Each row is a point. Each copy is the shape, with its points in the same order, turned, moved and blurred by noise. Some copies are also mirrored. Which?
In the rows, zero is written as 128.

Shape (8 x 3):
157, 143, 101
96, 152, 97
108, 167, 124
124, 132, 150
121, 135, 150
96, 130, 142
198, 126, 84
103, 174, 145
Copy 1, 8 rows:
151, 140, 87
159, 176, 134
172, 148, 140
137, 118, 141
138, 120, 142
139, 138, 151
139, 122, 43
180, 133, 153
Copy 1 is: only turned
Copy 2:
156, 124, 91
168, 86, 151
167, 120, 156
125, 138, 135
124, 139, 143
115, 113, 159
151, 118, 47
154, 140, 164
Copy 2 is: mirrored
Copy 3, 8 rows:
156, 111, 101
126, 73, 135
103, 92, 121
114, 137, 134
107, 137, 134
104, 116, 154
195, 129, 80
80, 104, 119
Copy 3 is: only turned
Copy 4, 8 rows:
174, 144, 154
136, 193, 139
130, 184, 169
117, 142, 162
113, 142, 153
104, 165, 138
203, 113, 153
112, 185, 179
Copy 4 is: only turned

Shape (8 x 4):
139, 84, 92, 161
156, 164, 155, 191
132, 114, 105, 111
138, 130, 104, 105
162, 165, 165, 109
151, 77, 144, 151
84, 108, 143, 135
87, 116, 120, 115
Copy 1 (8 x 4):
101, 162, 74, 141
140, 205, 161, 134
138, 121, 94, 133
151, 115, 98, 126
177, 131, 170, 151
93, 151, 120, 171
93, 122, 135, 95
120, 108, 115, 96
Copy 1 is: only turned
Copy 2:
198, 133, 103, 129
127, 183, 141, 182
150, 105, 120, 110
133, 104, 116, 113
95, 112, 158, 159
194, 117, 146, 156
164, 142, 169, 95
154, 127, 149, 82
Copy 2 is: mirrored
Copy 3 (8 x 4):
90, 103, 83, 136
191, 120, 56, 117
108, 133, 125, 115
115, 150, 127, 113
189, 155, 131, 124
132, 87, 111, 157
130, 81, 130, 87
114, 105, 136, 81
Copy 3 is: mirrored

Shape:
100, 112, 104, 109, 64, 95
103, 78, 121, 116, 71, 125
160, 134, 152, 132, 100, 135
144, 171, 129, 152, 107, 165
100, 109, 100, 124, 81, 175
129, 139, 107, 107, 103, 88
98, 115, 161, 141, 127, 131
189, 164, 132, 146, 157, 160
106, 100, 117, 106, 105, 121
172, 187, 150, 102, 131, 162
Copy 1, 10 rows:
163, 125, 142, 65, 76, 121
118, 122, 138, 66, 78, 131
126, 119, 144, 159, 78, 120
141, 174, 140, 173, 91, 127
121, 175, 140, 94, 86, 156
178, 111, 146, 109, 102, 128
118, 134, 140, 117, 118, 83
136, 139, 129, 212, 120, 147
133, 122, 141, 82, 108, 134
142, 136, 188, 199, 111, 139
Copy 1 is: only turned
Copy 2:
109, 118, 87, 53, 126, 151
125, 96, 66, 86, 149, 153
124, 111, 111, 140, 99, 164
126, 154, 96, 164, 81, 130
128, 130, 45, 112, 128, 127
136, 135, 128, 76, 115, 146
123, 130, 114, 146, 166, 137
170, 137, 143, 184, 76, 125
145, 122, 95, 93, 147, 144
167, 175, 121, 170, 87, 174
Copy 2 is: only turned
Copy 3, 10 rows:
162, 111, 96, 175, 132, 70
193, 127, 111, 138, 122, 74
112, 141, 158, 125, 109, 96
97, 174, 123, 132, 122, 135
177, 150, 89, 128, 111, 123
121, 96, 122, 164, 128, 98
142, 114, 142, 94, 152, 108
77, 143, 173, 124, 93, 163
165, 105, 114, 135, 121, 98
65, 137, 127, 109, 81, 128
Copy 3 is: mirrored
Copy 4, 10 rows:
116, 87, 82, 122, 186, 142
99, 66, 107, 112, 158, 126
108, 138, 151, 93, 147, 156
108, 150, 159, 146, 136, 179
107, 73, 129, 152, 128, 152
142, 133, 93, 112, 171, 142
70, 138, 111, 117, 126, 122
139, 187, 184, 119, 117, 152
116, 101, 97, 117, 137, 123
136, 174, 153, 97, 110, 195
Copy 4 is: mirrored

Shape, 11 rows:
87, 127, 177, 153, 119, 83, 153, 59
88, 140, 186, 119, 156, 134, 150, 131
124, 95, 176, 139, 131, 90, 152, 134
157, 131, 195, 129, 130, 112, 140, 135
93, 156, 196, 125, 143, 134, 143, 130
91, 148, 109, 155, 141, 120, 63, 134
107, 106, 67, 159, 144, 141, 139, 63
98, 154, 72, 101, 141, 119, 126, 110
117, 158, 163, 137, 152, 130, 117, 120
93, 144, 155, 103, 106, 145, 123, 133
121, 87, 185, 109, 141, 89, 76, 114
Copy 1 (11 x 8):
110, 135, 126, 110, 90, 195, 200, 125
114, 93, 180, 103, 138, 161, 151, 157
129, 87, 129, 161, 139, 156, 167, 135
142, 119, 154, 162, 149, 162, 147, 152
120, 107, 179, 100, 134, 170, 146, 169
131, 118, 84, 64, 130, 125, 106, 148
74, 164, 103, 86, 122, 105, 147, 80
139, 150, 142, 66, 115, 84, 130, 108
120, 136, 149, 103, 150, 156, 134, 157
131, 116, 170, 104, 102, 143, 111, 141
166, 83, 112, 122, 145, 194, 126, 105
Copy 1 is: mirrored
Copy 2:
111, 160, 73, 193, 119, 99, 136, 150
141, 151, 118, 136, 53, 141, 120, 146
106, 153, 124, 156, 112, 167, 143, 158
162, 154, 139, 148, 131, 170, 121, 169
161, 148, 104, 136, 69, 139, 107, 158
103, 80, 168, 101, 96, 84, 120, 145
77, 145, 118, 110, 135, 67, 143, 68
121, 114, 116, 84, 108, 71, 173, 115
162, 135, 142, 134, 104, 120, 120, 144
133, 134, 106, 85, 93, 118, 117, 169
105, 175, 164, 143, 127, 118, 138, 198
Copy 2 is: mirrored
Copy 3 (11 x 8):
143, 57, 146, 162, 131, 134, 157, 55
133, 107, 133, 151, 194, 122, 145, 114
159, 79, 156, 113, 141, 119, 149, 125
161, 112, 135, 106, 150, 160, 161, 127
138, 110, 118, 148, 195, 132, 161, 106
138, 129, 78, 188, 106, 92, 120, 140
70, 104, 154, 176, 78, 112, 95, 98
128, 160, 138, 176, 118, 96, 79, 95
134, 127, 116, 163, 153, 141, 147, 122
131, 128, 98, 126, 169, 113, 116, 94
183, 59, 101, 139, 138, 151, 105, 139
Copy 3 is: mirrored
Copy 4:
166, 77, 88, 87, 135, 149, 199, 141
132, 131, 125, 106, 178, 159, 148, 142
164, 123, 81, 149, 148, 138, 157, 138
171, 111, 121, 161, 140, 163, 130, 141
136, 120, 139, 110, 169, 167, 150, 157
130, 139, 171, 114, 111, 70, 176, 138
102, 81, 106, 95, 111, 76, 174, 63
112, 105, 127, 75, 122, 63, 117, 121
146, 114, 157, 116, 147, 134, 148, 132
105, 129, 129, 107, 122, 144, 133, 160
191, 169, 109, 121, 100, 142, 161, 129
Copy 4 is: mirrored

Shape, 13 rows:
144, 154, 101, 104, 160, 108, 71, 120, 131
152, 94, 138, 134, 102, 94, 132, 175, 153
100, 136, 166, 166, 143, 154, 128, 113, 145
69, 157, 126, 141, 145, 144, 153, 160, 122
114, 169, 83, 167, 113, 115, 136, 92, 155
152, 160, 117, 106, 84, 120, 139, 121, 105
92, 133, 146, 93, 115, 95, 122, 172, 161
150, 130, 171, 152, 141, 131, 94, 99, 164
134, 103, 155, 157, 170, 112, 77, 113, 104
111, 98, 96, 120, 112, 168, 144, 154, 157
105, 129, 82, 94, 105, 117, 77, 171, 93
97, 132, 95, 183, 129, 159, 68, 92, 155
129, 171, 127, 124, 130, 179, 100, 174, 96
Copy 1, 13 rows:
152, 82, 67, 122, 128, 135, 114, 136, 138
129, 134, 136, 199, 130, 103, 153, 130, 100
110, 114, 171, 138, 126, 186, 131, 107, 151
100, 113, 165, 98, 160, 158, 152, 121, 96
137, 146, 98, 121, 105, 186, 128, 83, 76
139, 140, 121, 115, 77, 109, 139, 137, 95
106, 144, 121, 141, 174, 102, 158, 118, 132
125, 109, 123, 168, 104, 174, 131, 113, 173
117, 86, 131, 167, 132, 164, 79, 156, 149
162, 106, 166, 144, 145, 119, 143, 71, 94
170, 116, 113, 109, 166, 89, 108, 160, 98
182, 125, 121, 133, 141, 211, 89, 89, 131
171, 91, 156, 93, 132, 144, 151, 162, 127
Copy 1 is: mirrored
Copy 2, 13 rows:
113, 134, 164, 125, 111, 156, 141, 201, 106
94, 110, 116, 156, 105, 113, 166, 101, 110
100, 113, 142, 69, 122, 143, 111, 111, 163
102, 167, 95, 91, 106, 178, 108, 115, 148
114, 169, 159, 92, 168, 140, 107, 122, 90
165, 170, 164, 141, 111, 133, 143, 119, 122
64, 156, 134, 159, 80, 147, 130, 120, 137
96, 92, 176, 88, 121, 108, 134, 142, 144
103, 81, 146, 99, 139, 158, 171, 167, 158
121, 112, 121, 129, 90, 168, 99, 91, 91
117, 159, 143, 146, 83, 208, 174, 145, 96
93, 109, 180, 54, 141, 182, 123, 130, 89
148, 151, 128, 76, 55, 170, 151, 144, 125
Copy 2 is: mirrored
Copy 3 (13 x 9):
147, 137, 178, 132, 129, 131, 155, 177, 80
156, 104, 95, 98, 92, 130, 155, 143, 142
91, 122, 137, 132, 105, 100, 88, 150, 138
104, 151, 107, 140, 162, 67, 111, 146, 148
135, 184, 190, 118, 106, 128, 120, 128, 152
117, 136, 137, 115, 136, 152, 158, 94, 110
177, 115, 108, 116, 127, 67, 136, 132, 112
118, 106, 159, 119, 70, 129, 93, 158, 100
104, 85, 161, 165, 86, 125, 148, 187, 128
122, 125, 117, 64, 142, 107, 122, 154, 162
131, 123, 146, 111, 157, 90, 208, 147, 115
88, 151, 210, 92, 89, 88, 133, 177, 148
72, 152, 109, 121, 151, 108, 159, 172, 96
Copy 3 is: mirrored

Shape (13 x 9):
129, 121, 64, 86, 157, 112, 176, 149, 109
111, 164, 112, 158, 147, 93, 148, 152, 85
120, 168, 106, 124, 113, 113, 129, 104, 112
144, 187, 164, 119, 125, 170, 91, 93, 163
139, 157, 147, 122, 116, 106, 118, 132, 173
137, 100, 105, 134, 113, 169, 141, 130, 186
136, 129, 125, 96, 67, 108, 102, 155, 120
100, 106, 82, 159, 146, 98, 80, 78, 78
130, 133, 126, 154, 128, 104, 187, 89, 145
144, 82, 131, 111, 134, 154, 105, 63, 100
182, 124, 72, 121, 111, 120, 108, 106, 117
91, 116, 119, 112, 149, 172, 148, 116, 143
88, 166, 116, 174, 139, 122, 91, 154, 141
Copy 1, 13 rows:
92, 148, 140, 104, 71, 182, 188, 124, 129
90, 170, 94, 113, 153, 176, 165, 141, 154
114, 177, 137, 137, 147, 155, 147, 154, 121
165, 127, 162, 168, 191, 125, 106, 103, 128
145, 127, 129, 128, 160, 105, 148, 127, 110
159, 100, 148, 150, 99, 112, 147, 149, 165
174, 129, 98, 125, 125, 168, 127, 163, 80
104, 236, 94, 133, 92, 131, 89, 143, 152
91, 146, 161, 101, 138, 109, 149, 170, 148
127, 164, 153, 123, 94, 145, 51, 132, 146
174, 192, 151, 109, 104, 155, 130, 147, 138
96, 115, 141, 172, 100, 142, 132, 121, 165
125, 166, 71, 164, 150, 130, 156, 124, 160
Copy 1 is: mirrored
Copy 2 (13 x 9):
115, 102, 88, 71, 106, 118, 149, 164, 157
87, 119, 152, 130, 92, 82, 147, 143, 127
134, 104, 169, 122, 114, 125, 170, 132, 142
170, 95, 195, 172, 177, 149, 111, 117, 132
135, 121, 136, 183, 146, 138, 146, 141, 147
121, 151, 110, 130, 149, 194, 116, 115, 146
181, 135, 121, 164, 81, 144, 161, 149, 129
140, 158, 165, 85, 101, 85, 192, 69, 138
78, 115, 133, 127, 152, 147, 178, 127, 107
184, 128, 134, 91, 151, 139, 158, 72, 89
153, 91, 121, 120, 91, 151, 168, 86, 149
132, 148, 140, 89, 163, 145, 115, 145, 127
116, 163, 177, 161, 112, 101, 113, 123, 166
Copy 2 is: mirrored
Copy 3, 13 rows:
95, 139, 120, 68, 105, 172, 148, 150, 161
143, 156, 75, 129, 99, 137, 107, 182, 155
125, 148, 96, 123, 117, 151, 119, 169, 85
156, 90, 114, 144, 147, 99, 107, 127, 45
156, 148, 132, 119, 114, 99, 130, 133, 89
138, 95, 148, 129, 135, 130, 194, 116, 110
112, 160, 138, 164, 66, 133, 130, 116, 94
65, 164, 50, 158, 163, 128, 143, 167, 134
156, 160, 142, 117, 157, 138, 150, 193, 121
66, 126, 130, 155, 190, 135, 126, 141, 103
62, 118, 122, 130, 102, 116, 156, 176, 89
139, 108, 125, 118, 158, 160, 146, 114, 132
160, 135, 56, 150, 108, 114, 144, 138, 134
Copy 3 is: only turned

Shape, 15 rows:
135, 133, 144, 109, 107, 112, 81, 99, 125, 107, 162
82, 130, 149, 149, 121, 110, 136, 138, 128, 133, 118
127, 123, 101, 7, 143, 109, 117, 139, 111, 154, 103
132, 117, 131, 139, 154, 111, 134, 142, 164, 133, 123
138, 130, 90, 141, 80, 108, 126, 142, 130, 153, 113
123, 127, 149, 130, 150, 111, 137, 139, 115, 149, 122
72, 109, 136, 123, 135, 143, 135, 132, 117, 92, 110
137, 127, 146, 151, 154, 114, 138, 119, 111, 154, 97
127, 116, 147, 136, 84, 144, 116, 116, 158, 148, 110
125, 102, 140, 148, 153, 116, 114, 119, 112, 148, 148
118, 134, 114, 130, 156, 143, 122, 135, 143, 128, 106
133, 105, 145, 112, 156, 133, 137, 19, 126, 91, 134
133, 126, 144, 148, 144, 108, 98, 143, 156, 148, 109
62, 121, 139, 141, 123, 115, 125, 114, 121, 141, 110
102, 139, 144, 135, 145, 131, 137, 121, 126, 154, 128
Copy 1, 15 rows:
108, 147, 143, 133, 81, 129, 153, 108, 147, 149, 165
143, 149, 138, 128, 154, 120, 94, 128, 116, 159, 146
130, 156, 129, 206, 124, 172, 145, 125, 160, 47, 134
130, 125, 144, 123, 139, 144, 115, 93, 104, 132, 95
132, 167, 111, 115, 147, 132, 160, 154, 128, 144, 99
150, 118, 127, 137, 122, 126, 102, 123, 115, 126, 123
104, 132, 141, 140, 168, 120, 100, 119, 103, 124, 172
141, 127, 119, 136, 116, 103, 97, 140, 108, 125, 97
134, 155, 172, 124, 130, 100, 160, 141, 107, 148, 118
149, 127, 107, 125, 104, 122, 117, 114, 89, 139, 139
115, 128, 145, 108, 140, 135, 109, 124, 113, 100, 124
74, 119, 111, 145, 94, 49, 134, 67, 123, 113, 144
135, 152, 156, 118, 107, 146, 112, 124, 103, 138, 102
138, 174, 131, 128, 151, 99, 96, 123, 105, 135, 152
156, 134, 133, 120, 132, 103, 103, 123, 125, 119, 134
Copy 1 is: mirrored
Copy 2, 15 rows:
162, 159, 116, 136, 110, 111, 163, 121, 110, 140, 77
126, 150, 103, 168, 148, 136, 105, 122, 155, 120, 116
83, 183, 131, 89, 140, 127, 106, 140, 34, 93, 116
114, 156, 107, 124, 152, 123, 145, 109, 150, 130, 149
115, 131, 162, 154, 119, 123, 146, 132, 138, 82, 134
106, 156, 103, 135, 140, 149, 127, 143, 136, 135, 131
134, 132, 100, 121, 152, 127, 73, 104, 137, 131, 94
92, 146, 127, 132, 136, 151, 131, 142, 152, 160, 131
152, 132, 157, 161, 154, 142, 144, 102, 124, 129, 124
120, 148, 100, 132, 99, 160, 138, 119, 142, 144, 125
119, 142, 124, 122, 141, 109, 112, 117, 132, 143, 146
93, 115, 99, 119, 128, 120, 161, 76, 107, 201, 63
131, 180, 138, 132, 140, 132, 138, 116, 155, 141, 151
117, 148, 110, 170, 132, 140, 88, 102, 144, 133, 106
112, 145, 103, 158, 140, 137, 116, 129, 128, 147, 139
Copy 2 is: mirrored

Shape:
154, 136, 142, 142, 111, 110, 87, 163, 134, 137, 85, 109
119, 140, 152, 208, 124, 110, 92, 136, 99, 135, 89, 104
147, 168, 83, 147, 127, 163, 100, 103, 94, 148, 123, 146
137, 119, 141, 106, 97, 79, 194, 70, 116, 137, 115, 137
131, 104, 163, 110, 110, 114, 203, 102, 133, 118, 127, 118
124, 87, 131, 106, 108, 122, 190, 115, 109, 138, 72, 167
180, 162, 123, 190, 106, 140, 81, 145, 126, 128, 117, 139
124, 120, 149, 116, 150, 96, 166, 117, 151, 148, 123, 159
114, 144, 85, 183, 109, 174, 114, 136, 141, 125, 127, 141
112, 171, 164, 141, 99, 90, 130, 179, 93, 137, 117, 127
143, 140, 121, 155, 104, 122, 112, 163, 110, 176, 120, 76
126, 79, 118, 121, 134, 68, 192, 111, 116, 148, 129, 155
134, 101, 142, 165, 86, 137, 74, 146, 103, 131, 144, 151
98, 105, 148, 75, 138, 105, 167, 76, 127, 139, 115, 130
151, 140, 95, 143, 145, 138, 114, 139, 93, 90, 125, 113
136, 80, 193, 109, 145, 117, 213, 107, 104, 163, 120, 155
Copy 1, 16 rows:
112, 144, 173, 135, 115, 109, 193, 135, 101, 132, 152, 133
117, 172, 195, 177, 99, 144, 171, 122, 113, 104, 142, 86
129, 102, 146, 154, 92, 116, 123, 130, 139, 75, 91, 118
216, 165, 74, 122, 115, 129, 153, 152, 58, 134, 118, 99
192, 172, 99, 127, 157, 123, 154, 171, 93, 134, 153, 104
195, 135, 64, 181, 134, 104, 179, 131, 103, 128, 160, 99
129, 111, 192, 123, 106, 125, 174, 108, 138, 92, 117, 112
158, 157, 75, 131, 120, 165, 159, 136, 111, 143, 155, 123
128, 126, 166, 155, 119, 92, 115, 112, 165, 124, 126, 93
154, 120, 186, 147, 119, 167, 154, 123, 77, 153, 162, 121
147, 164, 193, 147, 103, 101, 150, 123, 90, 118, 127, 170
185, 175, 61, 134, 114, 127, 147, 113, 76, 126, 158, 112
115, 130, 166, 132, 156, 120, 151, 70, 89, 107, 121, 91
158, 160, 63, 160, 136, 131, 140, 181, 67, 142, 126, 108
119, 118, 155, 139, 114, 95, 123, 146, 106, 71, 162, 104
202, 168, 57, 166, 171, 171, 167, 147, 83, 112, 156, 131
Copy 1 is: only turned
Copy 2 (16 x 12):
119, 137, 133, 131, 90, 107, 160, 111, 114, 131, 115, 62
125, 144, 111, 129, 141, 126, 139, 113, 96, 175, 139, 48
97, 166, 116, 146, 109, 117, 103, 90, 105, 163, 99, 152
140, 66, 175, 158, 165, 151, 151, 121, 128, 114, 128, 158
156, 86, 152, 144, 153, 139, 151, 167, 133, 94, 156, 149
129, 96, 216, 146, 125, 143, 112, 156, 117, 120, 135, 136
126, 184, 105, 177, 93, 116, 144, 93, 103, 158, 124, 86
185, 113, 175, 123, 128, 131, 157, 132, 120, 129, 125, 149
111, 185, 128, 133, 103, 103, 126, 93, 104, 153, 177, 135
155, 138, 132, 121, 151, 127, 130, 98, 77, 87, 111, 66
125, 101, 96, 125, 99, 105, 124, 98, 97, 125, 138, 82
183, 72, 189, 147, 140, 135, 114, 119, 153, 138, 147, 143
127, 164, 119, 135, 88, 186, 123, 95, 125, 141, 143, 84
130, 80, 178, 90, 146, 150, 150, 142, 136, 119, 120, 165
114, 165, 115, 139, 136, 98, 108, 122, 158, 136, 115, 115
194, 73, 175, 140, 136, 173, 118, 185, 108, 125, 129, 151
Copy 2 is: only turned
Copy 3 (16 x 12):
140, 103, 125, 151, 133, 144, 77, 168, 68, 133, 110, 114
126, 150, 92, 188, 158, 145, 103, 136, 56, 144, 121, 78
81, 123, 107, 128, 138, 138, 109, 87, 112, 128, 74, 134
126, 95, 124, 184, 142, 123, 162, 160, 167, 82, 143, 102
160, 126, 150, 157, 116, 127, 155, 163, 175, 121, 152, 104
138, 101, 189, 174, 151, 125, 180, 139, 135, 131, 126, 132
128, 95, 77, 165, 118, 170, 70, 120, 82, 170, 105, 121
132, 125, 123, 151, 121, 110, 160, 173, 119, 107, 155, 147
110, 154, 126, 172, 114, 150, 89, 74, 109, 148, 113, 147
139, 99, 119, 155, 100, 90, 101, 129, 63, 123, 147, 64
137, 138, 105, 165, 158, 104, 57, 147, 102, 141, 97, 102
98, 107, 149, 177, 157, 107, 174, 167, 149, 128, 177, 128
149, 101, 103, 141, 169, 152, 93, 90, 87, 153, 149, 120
133, 133, 150, 131, 150, 121, 176, 164, 148, 67, 138, 131
78, 147, 129, 122, 129, 160, 104, 127, 113, 147, 121, 93
164, 115, 134, 152, 149, 86, 219, 167, 156, 140, 136, 114
Copy 3 is: only turned

Shape (16 x 12):
117, 81, 98, 140, 108, 147, 117, 174, 153, 163, 130, 140
124, 152, 139, 182, 160, 80, 160, 96, 164, 96, 137, 180
111, 89, 154, 105, 138, 170, 166, 104, 145, 81, 189, 100
118, 141, 106, 181, 88, 126, 119, 145, 68, 128, 146, 122
167, 151, 111, 149, 169, 106, 123, 131, 162, 146, 142, 196
118, 142, 154, 105, 118, 143, 94, 120, 154, 102, 106, 143
128, 163, 115, 120, 103, 79, 125, 175, 138, 134, 118, 126
170, 91, 145, 133, 104, 124, 153, 171, 89, 126, 101, 157
156, 168, 97, 146, 104, 106, 137, 148, 146, 124, 101, 192
110, 115, 181, 150, 142, 130, 74, 156, 151, 183, 152, 104
125, 106, 176, 95, 83, 169, 101, 93, 134, 147, 96, 131
174, 127, 140, 169, 92, 93, 154, 89, 92, 153, 98, 96
176, 118, 128, 151, 113, 175, 69, 125, 136, 129, 101, 132
174, 87, 120, 94, 88, 170, 118, 93, 120, 175, 147, 135
107, 177, 98, 164, 165, 107, 149, 118, 123, 165, 107, 139
97, 134, 120, 85, 117, 94, 90, 94, 124, 92, 109, 122
Copy 1, 16 rows:
123, 137, 158, 114, 155, 155, 142, 86, 116, 105, 105, 126
111, 149, 125, 120, 87, 66, 139, 196, 152, 106, 141, 97
128, 152, 55, 132, 193, 75, 89, 110, 143, 80, 113, 105
135, 143, 96, 173, 108, 186, 141, 119, 158, 126, 154, 125
96, 120, 128, 79, 84, 94, 158, 157, 112, 124, 127, 145
138, 115, 130, 143, 123, 92, 70, 126, 104, 141, 120, 120
126, 69, 135, 122, 109, 157, 121, 136, 127, 117, 151, 92
153, 137, 128, 118, 124, 120, 150, 71, 123, 132, 193, 111
112, 128, 144, 104, 60, 135, 128, 142, 94, 116, 163, 107
162, 82, 146, 137, 164, 119, 131, 123, 165, 129, 86, 176
178, 145, 137, 131, 166, 113, 58, 112, 100, 157, 141, 149
194, 154, 105, 97, 120, 155, 128, 151, 169, 163, 181, 106
160, 149, 121, 113, 93, 127, 99, 80, 121, 164, 101, 151
140, 164, 99, 73, 176, 150, 91, 97, 110, 146, 145, 169
144, 125, 113, 130, 109, 142, 174, 199, 103, 134, 120, 109
104, 108, 113, 152, 144, 119, 66, 148, 122, 180, 135, 81
Copy 1 is: only turned
Copy 2, 16 rows:
147, 152, 105, 101, 129, 137, 108, 147, 192, 147, 164, 128
119, 106, 90, 159, 173, 141, 222, 136, 109, 145, 133, 110
87, 129, 164, 157, 118, 95, 122, 157, 133, 182, 76, 110
120, 137, 78, 97, 110, 120, 116, 166, 99, 98, 164, 74
143, 136, 95, 143, 190, 138, 184, 92, 150, 99, 134, 124
129, 87, 149, 165, 142, 126, 118, 131, 124, 124, 168, 146
162, 114, 107, 100, 124, 146, 149, 161, 116, 91, 148, 158
156, 117, 94, 75, 116, 133, 109, 86, 105, 153, 139, 119
180, 106, 108, 120, 158, 173, 161, 113, 124, 97, 159, 104
125, 151, 82, 138, 161, 67, 103, 161, 148, 136, 172, 183
119, 107, 136, 164, 148, 147, 52, 126, 111, 161, 169, 151
103, 105, 56, 89, 171, 163, 97, 151, 66, 137, 128, 126
125, 82, 109, 122, 178, 115, 70, 111, 157, 112, 169, 107
113, 150, 109, 145, 152, 164, 41, 111, 148, 132, 115, 121
109, 157, 114, 100, 194, 153, 179, 155, 99, 104, 173, 127
80, 85, 141, 150, 104, 154, 132, 143, 111, 99, 161, 159
Copy 2 is: only turned

Shape:
112, 104, 137, 153, 124, 63, 103, 123, 170, 85, 119, 163
157, 115, 94, 139, 91, 142, 175, 182, 111, 182, 168, 127
182, 101, 96, 130, 171, 122, 126, 112, 121, 94, 98, 119
134, 144, 156, 131, 153, 137, 141, 100, 127, 139, 139, 90
134, 109, 98, 107, 165, 62, 110, 122, 92, 100, 185, 171
117, 119, 90, 154, 110, 119, 177, 97, 123, 157, 108, 91
111, 133, 92, 148, 104, 110, 117, 171, 131, 111, 131, 107
171, 168, 133, 162, 156, 81, 118, 108, 135, 84, 163, 128
172, 101, 83, 74, 89, 161, 130, 144, 111, 165, 180, 113
103, 128, 175, 105, 135, 147, 175, 182, 80, 150, 120, 97
139, 116, 84, 165, 110, 165, 116, 141, 108, 114, 159, 137
112, 86, 116, 134, 178, 114, 107, 147, 155, 108, 166, 125
103, 86, 91, 125, 156, 160, 102, 144, 143, 129, 109, 171
154, 151, 118, 119, 171, 107, 119, 117, 97, 178, 140, 107
94, 143, 115, 105, 180, 68, 141, 124, 161, 86, 130, 165
Copy 1, 15 rows:
117, 158, 80, 51, 172, 90, 148, 139, 124, 136, 116, 115
182, 128, 139, 204, 131, 76, 128, 100, 128, 126, 151, 113
153, 173, 147, 89, 124, 138, 177, 138, 111, 157, 161, 165
148, 142, 132, 123, 90, 153, 128, 111, 112, 110, 95, 145
112, 184, 133, 75, 94, 59, 159, 118, 93, 103, 171, 99
174, 163, 166, 154, 142, 132, 151, 150, 127, 131, 79, 113
179, 107, 114, 115, 143, 95, 154, 156, 100, 123, 133, 104
159, 145, 123, 46, 94, 87, 144, 90, 102, 152, 111, 143
128, 114, 188, 185, 125, 97, 114, 111, 91, 128, 183, 122
158, 110, 95, 177, 93, 162, 172, 107, 132, 71, 136, 105
170, 143, 111, 149, 116, 91, 130, 144, 72, 168, 150, 115
152, 170, 100, 86, 132, 111, 112, 145, 93, 92, 166, 135
126, 166, 91, 134, 132, 117, 124, 197, 120, 139, 178, 130
139, 148, 156, 134, 71, 95, 155, 131, 121, 95, 118, 168
129, 165, 112, 40, 111, 111, 139, 155, 161, 105, 142, 91
Copy 1 is: only turned
Copy 2 (15 x 12):
164, 92, 98, 95, 130, 115, 189, 142, 68, 129, 159, 103
102, 181, 82, 170, 151, 139, 113, 102, 117, 119, 74, 136
145, 120, 181, 158, 153, 98, 168, 103, 121, 150, 151, 114
106, 119, 158, 123, 110, 112, 104, 135, 111, 137, 143, 163
96, 148, 104, 87, 135, 127, 197, 104, 129, 186, 162, 92
136, 110, 105, 140, 148, 83, 92, 79, 120, 117, 133, 159
163, 167, 108, 103, 136, 92, 134, 122, 100, 116, 110, 112
100, 141, 164, 93, 119, 103, 182, 108, 54, 145, 151, 136
113, 161, 109, 176, 105, 131, 113, 99, 144, 182, 60, 108
110, 169, 118, 141, 106, 130, 103, 168, 175, 80, 138, 156
163, 168, 124, 124, 154, 127, 149, 108, 111, 163, 89, 158
131, 138, 120, 110, 163, 107, 146, 173, 105, 177, 145, 105
196, 135, 118, 137, 168, 155, 129, 142, 128, 168, 146, 106
82, 135, 162, 108, 134, 137, 103, 95, 130, 136, 138, 113
139, 140, 104, 105, 119, 108, 158, 133, 87, 152, 225, 94
Copy 2 is: mirrored
